Each row is a point. Examples show where two turns around zero, p and q, send a point. Where does a point land after both, in the order given? Backwards means that the second turn is done in reverse. Each puzzle has new turns, and all numbers are rounded.
In the rows, 128 means zero.

Turn p:
[116 149] => [118 150]
[163 110] => [162 108]
[106 125] => [106 127]
Turn q:
[138 125] => [138 124]
[134 136] => [134 136]
[102 145] => [103 146]
[161 143] => [162 141]
[105  92] => [103  93]
Where do these land?
p, then q: [103 126] => [103 129]
p, then q: [139 130] => [139 129]
q, then p: [167 111] => [164 106]
q, then p: [103 145] => [105 148]

Turn p:
[125 162 148] => [113 165 128]
[160 108 122] => [163 118 139]
[134 101 106] => [145  97 124]
[116 132  92] => [127 113  93]
[120 136 133] => [118 135 127]
[113 128 168] => [101 140 159]
Turn q:
[119 129 136] => [116 129 129]
[162 110 137] => [146  95 139]
[ 85 125 133] => [ 93 143 108]
[150 137 100] => [164 137 128]
[156 123 112] => [159 118 129]
[ 97 145 150] => [ 91 146 136]
Where do these land?
p, then q: [162 118 131] => [143 110 155]
p, then q: [136  92 128] => [124  91 129]
q, then p: [103 135 140] => [102 130 117]
p, then q: [142 127 111] => [149 122 128]
q, then p backwards: [ 96 167 130] => [122 165 161]

Turn p:
[126 142 117 116] => [136 139 120 113]
[137 113 103 149] => [126 121 100 152]
[122 132 111 167] => [121 148 112 162]
[157 135 143 114] => [157 113 143 122]
[ 98 118 167  94] => [100 119 166  91]
Turn q:
[124 153 152 159] => [126 157 147 160]
[112 151 147 122] => [101 142 143 133]
[119 107 109 121] => [130 101 116 124]
[122 147  98 106] => [104 129  95 117]
[129 134 141 140] => [131 138 139 138]
[163  76 123 120] => [176 102 130  96]
Where do these land?
q, then p: [104 144 133 107] => [ 98 143 133 115]
p, then q: [128 131 143 158] => [135 141 142 155]
q, then p: [112  95 153 115] => [110  96 156 124]
q, then p backwards: [132 120 132 142] => [142 134 133 134]
p, then q backwards: [164 154  99 152] => [156 127 104 173]
p, then q: [116  95  98 103] => [115  86 102 117]
q, then p: [139 157 138 118] => [135 156 135 111]

Turn p:
[105 161  97 130 144 100] => [100 151  84 141 142 127]
[117 143 121 117 126 145] => [124 127 114 122 116 148]
[143 157 117 132 141 115] => [139 154 106 131 143 129]
[130 117 129 106 116 126] => [127 122 129 113 110 115]
[108  97 106 145  76 121] => [118  91 128 169  95 102]
[164 127 138  96 157 161] => [161 125 132  75 139 146]
[141 103 124 155 142 125] => [138 111 141 140 158 116]
[125 138 179 149 116 148] => [135 145 175 141 116 158]
[119 109 141 122 133 111] => [110 127 144 121 132 111]
Turn q:
[134 135 139 175 126 143] => [122 124 155 165 145 142]
[ 98 117 120 164 110 136] => [ 92 128 121 163 142 123]
[135 101 121  96 143 132] => [142 103 109 102 125 113]
[132 138 112  80 150 142] => [154 127  98  88 134 140]
[136 134 147 155 121 117] => [123 134 159 146 123 128]
[129 126 155 138 115 128] => [112 121 152 131 119 134]
[150 129 103  99 122 120] => [156 131 103 119 104 126]
[121 137 112  70 127 131] => [136 135  90  85 114 138]
[117 135 142 174 137 103] => [116 150 164 154 145 109]
Where do these land?
p, then q: [142 137 137 137 119 140] => [138 120 140 136 121 144]
p, then q: [120 126 108 138 121 137] => [127 116 119 147 133 118]
p, then q: [124 120 143 132 225 128] => [149 122 125  58 194 125]
p, then q backwards: [111 144 128 107 111 143] => [131 135 131 107  97 130]
p, then q: [141 129 111 102 112 136] => [137 125 107 132  98 125]
p, then q backwards: [132 135 130 143 105  95] => [127 125 111 152 119  97]
q, then p: [127 106 140 136 103 116] => [109 124 142 151 112 116]

Turn p:
[128 123 147 128  66  99 118 109] => [151 161 163 162 111  95 133 133]
[ 92 147 121 136 140 144 138 130] => [106 132 105 138 152 142 135 146]
[107 124 149 122 144  74 132 105] => [109 165 155 107 157  99 118 120]
[100 142 104 116 117 146 106  96] => [115 163 109 154 116 151 108 137]
[159 138 139 124 134 147 136 122] => [146 116 132 126 128 152 138 104]
[152 119 100 120 114 122 148 111] => [133 137 111 130 101 114 138  96]
[139 120 144 117 160 150 129 189] => [113  64 141 102 130 146 136 144]
[111 103 138 147 126 151 114 143] => [131  99 125 147 137 123 104 149]
[164 136 110 141 152 120 131 148] => [146 112 112  86 120 131 141 123]
Turn q:
[124 117 142 130 137 152 134 127] => [135 124 134 122 133 153 132 143]
[153 141 135 106 148 130 127 118] => [143 141 104 107 128 118 133 146]
[127 127 108 151 143 127 113 128] => [143 123 117 143 126 135 106 112]
[ 99 138 129 125 139 119 187 112] => [141 154 148 138 166 132 171 113]
[142 109  87 136  73 131 107 112] => [ 87 101 109 124  93 134 129  83]
[149 127 142 145 120 119 104 116] => [142 110 127 122  95 117 123 129]
[110 113 139 146 148 124 168 197] => [117 144 151 195 154 142 127 167]
[129 105 120 122 118 115  97 119] => [118  93 118 120 124 115 116 119]
[119 174 150  91 126 136 113 122] => [126 160 143  79 132 108 115 140]
Where do these land?
q, then p: [116 168 130 125 107  91 129 142] => [136 170 155 116 151 116 141 141]
q, then p: [141 146 118 133 134 149  87 148] => [138 139 133 134  94 145 112 163]
q, then p: [122 127 157 132 144 139 140 105] => [131 102 143 122 124 140 143 103]
p, then q: [121 164 127 118 104  94 139 156] => [113 165 152 148 140 116 158 145]
q, then p backwards: [133 126 138 101 107 115 150  98] => [138 144 125 125 132 100 163 150]
p, then q: [110 139 132 128 108  96  95 153] => [105 148 151 144 121 104 117 162]
p, then q backwards: [163  99  99 172 141 143 109 131] => [155 122 121 137 165 122  79  99]
q, then p: [107 115 133 124 119 154 153 112] => [110 109 127 144 148 149 131 106]
q, then p: [154  89 127 133 152 149 134 138] => [130  87  92 132 111 124 126 136]
p, then q backwards: [114 108 119 114 164 149 143  96] => [109 122  74 121 120 139 111 134]

Turn p:
[104  98 100 153 137 119 130 123 111] => [116  89  99 144 122 118 116 146 123]
[135 187 132 137 126 121  97 159 153] => [150 181 160 149 131 138 100 149 140]
[145 148 140 150 123 127 128 132 165] => [137 148 149 153 119 132 120 109 152]
[117 118 126 125 116 156 166 118  96] => [137 113  90 116 116 146 159 119 108]
[174 128 144 107 126  82 128  98 105] => [141 112 171 101 128  96 121  97  90]
[ 94 120 137 124 143 142 132 111 125] => [106 129 109 139 136 121 157 137 122]
[102  86 126 113 105 116 138 123 113] => [108  96 115 100 104 116 146 144 129]
[102  99  97 110 143 125 152 130 129] => [119 112  82 111 132 103 129 136 141]
[141 134 149 134 141 149 119 157 133] => [142 134 143 135 154 154 135 132 147]
[166 161 129 128 121 144  90 128 152] => [122 166 162 133 139 155  96 109 130]
Turn q:
[141 152 129 157 148 152 141  94 110] => [144 165 137 150 164 126 140 105 133]
[139 161 144 141 113 117 116 150  97] => [115 166 131 136 110 116  94 122 113]
[134 100 149  86 143 158 143 123 137] => [152 112 161  93 144 133 144 157 129]
[128 126  98  91 120 139 137 151 130] => [137 125 124 115 107 168 129 155 130]
[103 168 131 131 124 145 130 145 117] => [107 149 140 141 138 151  96 132 137]
[143 126 148 136 116 126 101  97 151] => [154 104 134 133 131 100 116 100 132]
[106 104 117 130 118 150  89 115 127] => [138  89 130 155 141 136 120 132 100]
[114 110 108  92 149  96 133 151 136] => [110 110  95  87 119 146 137 149 125]
[125 117 102 156 136 100 139 165 144] => [100 129  86 140 108 118 143 148 146]
[148 116 154 160 112  96 152  89 131] => [123 132 141 128 117  85 162  80 136]
Where do these land?
q, then p backwards: [124 134 109 141 119 107 100 140 135] => [119 122  93 149 126 131 139 114 129]
p, then q backwards: [ 91 127 129 136 107 142 105  81 132] => [101 116 116 152 106 103 142 156  94]
q, then p: [164 115 116 114 136 107 158 148 140] => [150 153 116  93 102 122 119 118 146]
p, then q: [104 151 154  96 108 150  98 106 151] => [ 90 148 157 123 143 158  97 117 153]
p, then q backwards: [150  98 121 140 126 116 102 136 136] => [ 98 138 149 116 113 135 119 130 152]
p, then q backwards: [105 139 149 146 106 138 125 118 148] => [130 127 111 148 102 132 158 142 119]
q, then p: [164 138 118 115 117 133 153 145 110] => [154 162 138 116 109 150 129 120 124]
p, then q: [110 108 119 144 134 144 123 145 120] => [127 116 118 146 129 133 139 159 134]
q, then p backwards: [144 114 125 116 144  97 166 157  95] => [ 90 142 135  80  98 139 128 116 124]
q, then p: [125 168 174 127 177 151 152  90  97] => [138 173 145 151 190  91 153 118 101]
p, then q: [127 116  93 133 134 122 128 142 144] => [138 101  99 136 123 129 116 131 128]
